Rows are points. Each copy is the shape, with its points in the same order, turned, moved and blurred by noise. Is it also mirrored, or only turned?

Shape (6 x 3)
[[ 0.28  0.27  0.09]
 [-0.28 -1.04  0.04]
 [-0.23  0.34  0.18]
 [ 0.01  0.34 -0.09]
 [ 0.05  0.24  0.36]
 [-0.28  0.31  0.34]]
Copy 1 (6 x 3)
[[-0.35  0.49  0.19]
 [ 0.02 -0.87  0.05]
 [-0.76  0.23 -0.06]
 [-0.50  0.48 -0.09]
 [-0.67  0.29  0.25]
 [-0.88  0.15  0.12]]
Copy 1 is: only turned
Copy 2 (6 x 3)
[[ 0.19  0.23  0.32]
 [-0.02 -0.81 -0.67]
 [-0.34  0.14  0.24]
 [-0.08  0.37  0.12]
 [-0.10 -0.04  0.52]
 [-0.41 -0.05  0.37]]
Copy 2 is: only turned
Copy 3 (6 x 3)
[[-0.34  0.00 -0.06]
 [ 0.94 -0.54  0.25]
 [-0.27  0.17  0.33]
 [-0.26  0.23  0.04]
 [-0.32 -0.15  0.25]
 [-0.30  0.02  0.51]]
Copy 3 is: mirrored
Copy 4 (6 x 3)
[[ 0.41  0.25  0.01]
 [-0.18 -0.78  0.56]
 [-0.16  0.41  0.12]
 [ 0.14  0.29 -0.17]
 [ 0.16  0.32  0.35]
 [-0.25  0.43  0.16]]
Copy 4 is: only turned

Shape (10 x 4)
[[-0.43 -0.46  0.12 -0.49]
 [ 0.00  0.16  0.41 -0.02]
 [-0.52 -0.37 -0.50 -0.47]
 [-0.21 -0.06 -0.07  0.10]
 [ 0.22  0.29 -0.46  0.45]
 [-0.09  0.26 -0.35  0.53]
 [ 0.53 -0.66 -0.44  0.31]
 [ 0.37 -0.22  0.34 -0.36]
 [ 0.55  0.16 -0.33  0.38]
 [-0.31  0.36  0.50 -0.05]]
Copy 1 (10 x 4)
[[ 0.10 -0.38  0.64 -0.33]
 [ 0.04  0.26  0.04  0.17]
 [-0.31 -0.56  0.32 -0.59]
 [-0.27 -0.26  0.01  0.09]
 [-0.47 -0.15 -0.73  0.21]
 [-0.58 -0.22 -0.44  0.29]
 [ 0.30 -0.89 -0.58  0.13]
 [ 0.50  0.06 -0.02 -0.13]
 [-0.10 -0.19 -0.74  0.21]
 [-0.20  0.48  0.29  0.30]]
Copy 1 is: only turned
Copy 2 (10 x 4)
[[-0.50 -0.11  0.48 -0.40]
 [-0.17 -0.06  0.18  0.45]
 [-0.36  0.34  0.24 -0.75]
 [ 0.07  0.11  0.17 -0.06]
 [ 0.43  0.33 -0.48  0.11]
 [ 0.52  0.37 -0.15  0.07]
 [ 0.30 -0.48 -0.55 -0.48]
 [-0.51 -0.39 -0.12  0.20]
 [ 0.31  0.03 -0.67  0.17]
 [-0.17  0.20  0.47  0.54]]
Copy 2 is: mirrored

Shape (9 x 6)
[[-0.05  0.92 -0.21  0.33  0.32 -0.13]
 [-0.04 -0.17  0.10 -0.38  0.26  0.09]
 [-0.29  0.63 -0.17 -0.18  0.18 -0.06]
 [-0.03 -0.23 -0.06  0.32 -0.19  0.30]
 [ 0.44 -0.03  0.32 -0.78 -0.69 -0.19]
 [-0.24 -0.19 -0.25 -0.49 -0.06  0.31]
 [ 0.34 -0.18 -0.19  0.13  0.16  0.20]
 [ 0.14  0.09  1.37  0.21  0.14 -0.03]
 [-0.11 -0.15 -0.08 -0.25 -0.26 -0.45]]
Copy 1 (9 x 6)
[[-0.79  0.73  0.10 -0.02 -0.06 -0.20]
 [-0.07 -0.33 -0.18 -0.32  0.15  0.14]
 [-0.50  0.38 -0.15 -0.32 -0.27 -0.06]
 [ 0.14  0.00  0.04  0.42  0.01  0.29]
 [ 0.78  0.33 -0.32 -0.84  0.29  0.35]
 [ 0.10 -0.24 -0.59 -0.10 -0.16  0.21]
 [-0.05  0.01 -0.10  0.25  0.42  0.19]
 [ 0.07 -0.03  1.20 -0.60  0.21  0.43]
 [ 0.43  0.05 -0.21 -0.26  0.00 -0.34]]
Copy 1 is: only turned
Copy 2 (9 x 6)
[[ 0.56  0.24 -0.28  1.07  0.02  0.38]
 [ 0.37  0.01  0.20  0.01  0.22 -0.03]
 [ 0.57  0.38 -0.37  0.45  0.12  0.30]
 [-0.32 -0.28  0.09  0.37  0.05  0.18]
 [ 0.23  0.62  0.36 -0.33 -0.66 -0.60]
 [ 0.21 -0.17 -0.28 -0.38 -0.02  0.13]
 [ 0.23 -0.50  0.23  0.36 -0.11  0.00]
 [-0.07  0.60  1.20  0.39  0.42  0.27]
 [ 0.12  0.24 -0.16  0.10  0.03 -0.51]]
Copy 2 is: only turned

Shape (13 x 9)
[[ 0.01 -0.18 -0.18 -0.33 -0.07 -0.01  0.16  0.19 -0.06]
 [-0.08 -0.04  0.01 -0.28  0.23 -0.08  0.34  0.07  0.10]
 [-0.40 -0.17 -0.27 -0.11  0.20  0.67  0.21  0.31  0.07]
 [ 0.06 -0.07  1.35 -0.35 -0.07 -0.08  0.20  0.57 -0.29]
 [-0.04  1.12 -0.31 -0.29 -0.04 -0.26  0.33 -0.08 -0.46]
 [-0.56  0.13 -0.28  0.03  0.68 -0.08 -0.13 -0.02 -0.70]
 [-0.73 -0.04 -0.19 -0.55 -0.01 -0.26 -0.18 -0.07 -0.13]
 [ 0.02  0.09 -0.23 -0.56 -0.12  0.09  0.27 -0.03  0.12]
 [-0.08 -0.20 -0.07 -0.35  0.03 -0.15 -0.19  0.23  0.12]
 [-0.11 -0.08  0.00  0.86 -0.11  0.58 -0.15 -0.10 -0.08]
 [-0.37 -0.04 -0.29  0.55 -0.14 -0.29  0.34  0.07  0.02]
 [ 0.03  0.81 -0.06  0.32 -0.15  0.23 -0.12  0.50 -0.06]
 [ 0.02 -0.05 -0.31 -0.06  0.13  0.08  0.14 -0.06 -1.67]]
Copy 1 (13 x 9)
[[ 0.19  0.10  0.17 -0.39 -0.13  0.29 -0.13  0.29 -0.09]
 [ 0.37 -0.03 -0.10 -0.16 -0.01  0.35 -0.26  0.40 -0.01]
 [ 0.07  0.32  0.00  0.21 -0.17  0.57  0.14  0.66 -0.49]
 [ 0.40 -1.32  0.27 -0.22 -0.38  0.71 -0.11  0.65  0.40]
 [ 0.75  0.35  0.58  0.44 -0.32 -0.12 -0.42  0.14  0.59]
 [ 0.44  0.07  0.61  0.36  0.55 -0.03 -0.09  0.71 -0.22]
 [-0.25  0.15  0.41  0.01  0.24  0.12 -0.58  0.52 -0.08]
 [ 0.16  0.21  0.10 -0.14 -0.16  0.45 -0.36  0.07  0.04]
 [-0.14 -0.10  0.13 -0.28  0.12  0.27 -0.02  0.33  0.00]
 [ 0.28 -0.36 -0.03  0.43 -0.34 -0.16  0.45  0.15 -0.77]
 [ 0.39 -0.04 -0.08 -0.03 -0.30 -0.54 -0.12  0.62 -0.41]
 [ 0.31  0.01  0.23  0.52 -0.57 -0.13  0.45  0.37  0.35]
 [ 1.04  0.01  1.44  0.07  0.20  0.18  0.03  0.33 -0.53]]
Copy 1 is: mirrored
Copy 2 (13 x 9)
[[-0.50  0.09 -0.02  0.06 -0.06 -0.24  0.03  0.33  0.06]
 [-0.46 -0.05 -0.08 -0.05  0.03 -0.39  0.02  0.08  0.37]
 [ 0.02 -0.05  0.45  0.03  0.00 -0.38  0.39  0.54  0.34]
 [-0.97 -0.54  0.20 -0.22  0.05  0.86 -0.08 -0.15  0.65]
 [-0.63  0.65 -0.11 -0.23 -0.44 -0.44  0.60 -0.74  0.10]
 [-0.45  0.13  0.93 -0.14  0.08 -0.72  0.03 -0.36 -0.10]
 [-0.47  0.08  0.40 -0.09 -0.65 -0.57 -0.37  0.11  0.04]
 [-0.43  0.30 -0.22 -0.14 -0.27 -0.36  0.16  0.32  0.25]
 [-0.39  0.16  0.08  0.15 -0.11 -0.21 -0.36  0.26  0.14]
 [ 0.56 -0.26  0.31 -0.14  0.29  0.06  0.32 -0.05 -0.39]
 [-0.03 -0.41 -0.07  0.33 -0.11 -0.50  0.18 -0.26 -0.29]
 [ 0.07  0.43  0.20  0.28 -0.14  0.24  0.51 -0.49  0.18]
 [-1.10  0.23  0.81 -0.48  0.20 -0.32  0.61 -0.15 -0.84]]
Copy 2 is: mirrored
Copy 3 (13 x 9)
[[ 0.08 -0.18 -0.09  0.06  0.23  0.06  0.17  0.21  0.02]
 [ 0.13 -0.19 -0.10  0.13  0.29  0.27  0.36 -0.16 -0.01]
 [-0.61  0.00 -0.13  0.05  0.25  0.22  0.20  0.05  0.49]
 [ 0.23  0.43  1.10  0.06  0.67 -0.16  0.44 -0.27 -0.43]
 [ 0.55  0.66 -0.94  0.11  0.06 -0.12  0.49 -0.17 -0.25]
 [-0.49  0.17 -0.73  0.03  0.57  0.27 -0.08 -0.34 -0.56]
 [ 0.05 -0.33 -0.53 -0.18  0.77 -0.26 -0.04 -0.20  0.01]
 [ 0.30 -0.09 -0.27  0.20  0.28  0.08  0.26  0.15  0.32]
 [-0.01 -0.36 -0.05  0.29  0.32 -0.15  0.05 -0.01 -0.03]
 [-0.55  0.34  0.05 -0.05 -0.46  0.16 -0.54 -0.35  0.15]
 [-0.15 -0.21 -0.31 -0.46 -0.38  0.09  0.06 -0.27 -0.21]
 [-0.23  0.58 -0.26  0.27 -0.40 -0.47  0.26 -0.26 -0.03]
 [-0.20  0.81 -0.58 -0.27  0.52  0.45 -0.33  0.61 -0.88]]
Copy 3 is: only turned
Copy 4 (13 x 9)
[[ 0.16 -0.09 -0.16 -0.29 -0.30  0.31  0.03  0.08  0.06]
 [ 0.04 -0.27 -0.14 -0.25 -0.06  0.35  0.26 -0.04  0.27]
 [-0.52 -0.40  0.17 -0.63 -0.34  0.25 -0.02  0.31  0.15]
 [ 0.76  0.03  0.51  0.10  0.34  0.02  0.80  0.76  0.32]
 [-0.12 -0.39 -0.45  0.00 -0.31 -0.17  0.87 -0.55 -0.62]
 [-0.09 -0.98 -0.01 -0.38  0.30  0.09 -0.08 -0.14 -0.53]
 [ 0.30 -0.49  0.05 -0.51 -0.21 -0.27 -0.14 -0.42  0.08]
 [ 0.00  0.01 -0.13 -0.38 -0.47  0.31  0.28 -0.23  0.17]
 [ 0.18  0.05 -0.10 -0.35  0.01  0.10 -0.16 -0.02  0.16]
 [-0.67 -0.32  0.38  0.51 -0.19  0.25 -0.38  0.38 -0.21]
 [-0.20 -0.63 -0.43  0.36 -0.29  0.04 -0.23  0.13  0.20]
 [-0.59  0.09 -0.21  0.17 -0.05 -0.33  0.39  0.28 -0.38]
 [ 0.51 -0.92  0.03 -0.17 -0.26  0.52  0.10  0.23 -1.28]]
Copy 4 is: only turned
